Every row gives one point. The points of each table are mixes of a few directions, plus a little noise. Count the directions of each table, and those that both share. Where both have some left over, give the other angles between the two spaces (their principal angles), to ten degrees, smallest first.

First (5 x 2):
-23; 19
5; -4
13; -11
-42; 36
47; -40
Second (5 x 2):
-39; 33
-33; 28
20; -17
40; -34
11; -10
Directions: first 1, second 1, shared 1

First (7 x 3):
6; -1; 10
40; -5; 74
-5; 1; -8
-29; 4; -53
-3; 0; -6
-30; 4; -55
21; -3; 39
Second (7 x 3):
18; 1; -28
-62; -38; 31
22; -3; -43
20; 30; 24
28; 11; -27
7; 24; 37
-32; -25; 6
Directions: first 1, second 2, shared 0; angles 40

First (8 x 4):
6; -2; -16; 18
28; 37; -1; 5
11; 1; -19; 23
-69; -57; 53; -68
29; 40; 1; 3
1; -9; -15; 17
-27; -27; 14; -19
22; 18; -17; 22
Second (8 x 4):
-20; -40; -18; 17
1; 5; 6; -7
-5; 19; 37; -42
-19; 3; 40; -47
35; 32; -22; 29
34; 48; 3; 1
-31; -43; 0; -4
6; -25; -47; 53
Directions: first 2, second 2, shared 2

First (7 x 6):
-3; 35; 9; 31; -29; -70
7; -16; -12; -17; 11; 23
2; -24; -7; -21; 19; 46
25; -43; -40; -48; 25; 49
-21; 32; 33; 38; -18; -34
0; -14; -1; -12; 12; 30
-10; 29; 18; 30; -20; -45
Second (7 x 6):
0; 15; 2; 13; -13; -33
-10; -1; 14; 3; 6; 20
24; -33; -38; -40; 17; 31
1; -19; -4; -17; 16; 39
-14; 45; 26; 46; -32; -72
29; -33; -46; -43; 14; 21
-30; 27; 46; 37; -8; -6
Directions: first 2, second 2, shared 2

First (10 x 8):
32; -61; 22; 8; -36; 31; -7; -35
35; 60; -17; 26; 47; -9; 13; -22
11; 46; -3; -4; 54; -11; 19; 14
16; -25; -8; 21; -30; 2; -3; -34
-11; 31; -10; -1; 17; -13; 2; 12
-73; -52; 3; -53; -28; -27; 10; 66
17; 42; 5; -3; 49; 1; 11; 9
2; -33; 19; 15; -58; 40; -45; -27
-12; 21; -20; -1; 17; -26; 16; 11
-17; -28; 10; -8; -32; 12; -17; 6
Second (9 x 8):
-2; 21; -5; 15; -11; 7; -20; -12
-6; 68; -17; 50; -34; 24; -65; -37
3; -31; 8; -23; 16; -11; 30; 17
5; -59; 15; -43; 30; -21; 57; 32
-6; 74; -19; 55; -37; 26; -72; -40
2; -20; 5; -15; 10; -7; 19; 11
3; -34; 8; -25; 17; -12; 32; 19
3; -35; 9; -26; 18; -12; 34; 19
-1; 16; -4; 12; -8; 6; -15; -8
Directions: first 4, second 1, shared 1

First (9 x 9):
27; 21; 8; 8; 26; 28; 9; 10; -30
31; 46; 43; -5; 10; -6; -1; 10; -57
14; 8; -1; 6; 17; 21; 6; 6; -13
32; 42; 36; -1; 15; 3; 1; 11; -53
-57; -47; -21; -16; -53; -56; -17; -21; 66
0; -31; -48; 20; 29; 55; 16; 2; 32
-44; -53; -42; -2; -26; -14; -5; -15; 68
-18; -18; -11; -3; -14; -13; -4; -7; 24
15; 31; 35; -8; -4; -19; -5; 4; -37
Second (9 x 9):
-33; -54; -54; 8; -5; 16; 4; -10; 66
-18; -29; -29; 4; -3; 9; 2; -6; 36
-14; -22; -22; 3; -2; 7; 2; -4; 27
8; 13; 13; -2; 1; -4; -1; 2; -16
8; 13; 14; -2; 1; -4; -1; 2; -16
44; 73; 74; -11; 7; -22; -6; 14; -89
-10; -16; -16; 2; -2; 5; 1; -3; 19
39; 64; 65; -10; 7; -19; -5; 12; -79
-26; -43; -43; 7; -4; 13; 3; -8; 52
Directions: first 2, second 1, shared 1

First (11 x 11):
48; -5; -14; -29; -14; 50; 17; 23; -15; -38; 36
-3; 48; 43; -3; 0; 14; 50; 36; 7; 42; -11
-19; -15; -17; -3; 10; 40; -11; 4; -20; 3; -14
4; 18; 8; -6; 3; 43; 20; 33; 1; 9; -18
-10; -27; -13; -4; -5; -37; -17; -40; -26; -7; 41
-21; -29; -9; -7; -4; -44; -14; -48; -39; 4; 53
-2; -17; -5; 16; -3; -73; -30; -42; 17; -12; 11
19; 50; 28; 27; 7; 8; 11; 50; 80; 7; -86
-25; -23; -25; 6; 14; 31; -27; -3; -12; -2; -29
1; -18; 0; -5; -13; -71; -7; -49; -21; -5; 64
8; 18; 4; 7; 6; 39; 5; 35; 26; -1; -47
Second (11 x 11):
-20; 2; -30; 30; 41; -8; -18; 13; -9; 19; -37
-34; -16; 29; -39; -46; -21; 39; -57; -18; 4; 23
-26; 4; -23; 2; 18; -28; 26; -29; -24; -4; -39
18; 33; 43; -6; 3; 13; -15; -9; -8; -19; 32
45; 6; 12; 19; -1; 58; -46; 68; 59; -6; -6
-29; -29; -38; -18; -25; -22; 55; -26; 10; -6; -66
36; -30; -8; -12; -33; 4; 0; 27; 13; 5; 64
-24; -23; -12; 18; 8; 0; -26; 17; -2; 42; 10
31; -11; -9; -4; -7; -7; -3; 16; -8; -1; 57
31; 65; 61; -18; 7; 12; 4; -31; -14; -56; 16
-29; 0; -24; 28; 34; -1; -16; 10; 1; 21; -54
Directions: first 4, second 5, shared 2; angles 70, 80

First (8 x 12):
-5; 39; 22; -16; -16; 25; 18; 23; -6; 12; -35; 8
5; -45; -25; 18; 18; -28; -20; -26; 7; -13; 40; -9
6; -47; -26; 19; 19; -29; -21; -27; 8; -15; 42; -10
8; -63; -36; 25; 26; -39; -29; -37; 10; -19; 56; -13
-6; 45; 26; -19; -18; 29; 21; 27; -7; 14; -40; 10
-7; 53; 30; -21; -22; 33; 23; 31; -8; 16; -47; 11
6; -51; -29; 21; 21; -33; -23; -30; 8; -15; 46; -11
-8; 67; 38; -27; -28; 43; 30; 39; -11; 21; -60; 14
Second (11 x 12):
106; 41; 30; -20; 13; 32; 37; 29; 6; 41; 38; -27
-36; -25; -8; 11; -8; 19; -12; 1; -3; -38; -23; 24
-15; -16; -1; 7; -7; 31; -3; 10; -2; -32; -18; 21
90; 18; 21; -11; 11; 44; 28; 28; 6; 14; 32; -13
-49; -50; -35; 22; 9; -50; -35; -39; 3; -21; 15; 0
-84; -11; -13; 8; -16; -20; -21; -14; -7; -20; -43; 21
62; 18; 9; -9; 14; -4; 16; 5; 6; 32; 37; -25
45; 24; 17; -11; 2; 22; 20; 18; 1; 17; 9; -8
-14; 44; 13; -17; -9; -25; 10; 0; -4; 40; -18; -13
-102; -8; -20; 7; -15; -54; -28; -29; -7; -6; -40; 11
-3; -34; -14; 14; 6; 4; -12; -8; 3; -27; 12; 7
Directions: first 1, second 3, shared 1

First (10 x 14):
-8; 17; 4; -18; -24; -12; -7; -30; 8; -9; -25; -27; -4; 27
48; -41; -62; -30; 49; -16; -2; 77; 5; -34; 29; 52; 69; -54
-7; 12; 33; 32; 1; -10; 16; -13; -14; 23; -13; -21; -45; -1
2; -16; -32; -18; 6; 15; -8; 16; 5; -11; 18; 24; 35; -7
-20; 5; 22; 27; -7; 21; 6; -15; -9; 24; 7; -4; -28; 7
-28; 10; 7; 4; -23; 22; -4; -31; -2; 13; -2; -12; -13; 25
12; 0; 12; 5; 8; -7; 1; 10; 3; -3; 2; 5; -3; -9
14; 4; 16; -30; -15; 15; -32; 0; 39; -32; 13; 20; 34; 16
-9; 20; 29; 17; -11; -20; 11; -27; -9; 14; -28; -35; -41; 13
-4; -12; -29; 10; 17; -8; 19; 13; -25; 14; -1; -1; -4; -19
Second (11 x 14):
9; 3; 23; 12; 5; -3; 0; 6; 4; 1; 2; 2; -12; -5
24; 8; 60; 31; 13; -8; 1; 14; 11; 3; 6; 6; -30; -14
29; 10; 75; 38; 16; -10; 1; 17; 14; 3; 8; 7; -36; -18
-47; -16; -121; -62; -26; 17; -2; -28; -22; -6; -13; -12; 59; 28
-10; -3; -25; -13; -6; 3; -1; -6; -5; -1; -3; -2; 12; 6
1; 0; 2; 1; 1; 0; 0; 0; 0; 0; 0; 1; -1; 0
-5; -2; -14; -7; -3; 2; 0; -4; -3; -1; -1; -1; 7; 3
17; 6; 44; 22; 10; -6; 1; 10; 8; 2; 5; 4; -21; -10
31; 11; 79; 40; 17; -11; 1; 18; 14; 3; 8; 8; -38; -18
-19; -7; -50; -25; -11; 7; 0; -11; -9; -2; -5; -5; 24; 12
-29; -10; -73; -38; -16; 10; -1; -17; -13; -3; -8; -7; 36; 17
Directions: first 4, second 1, shared 1
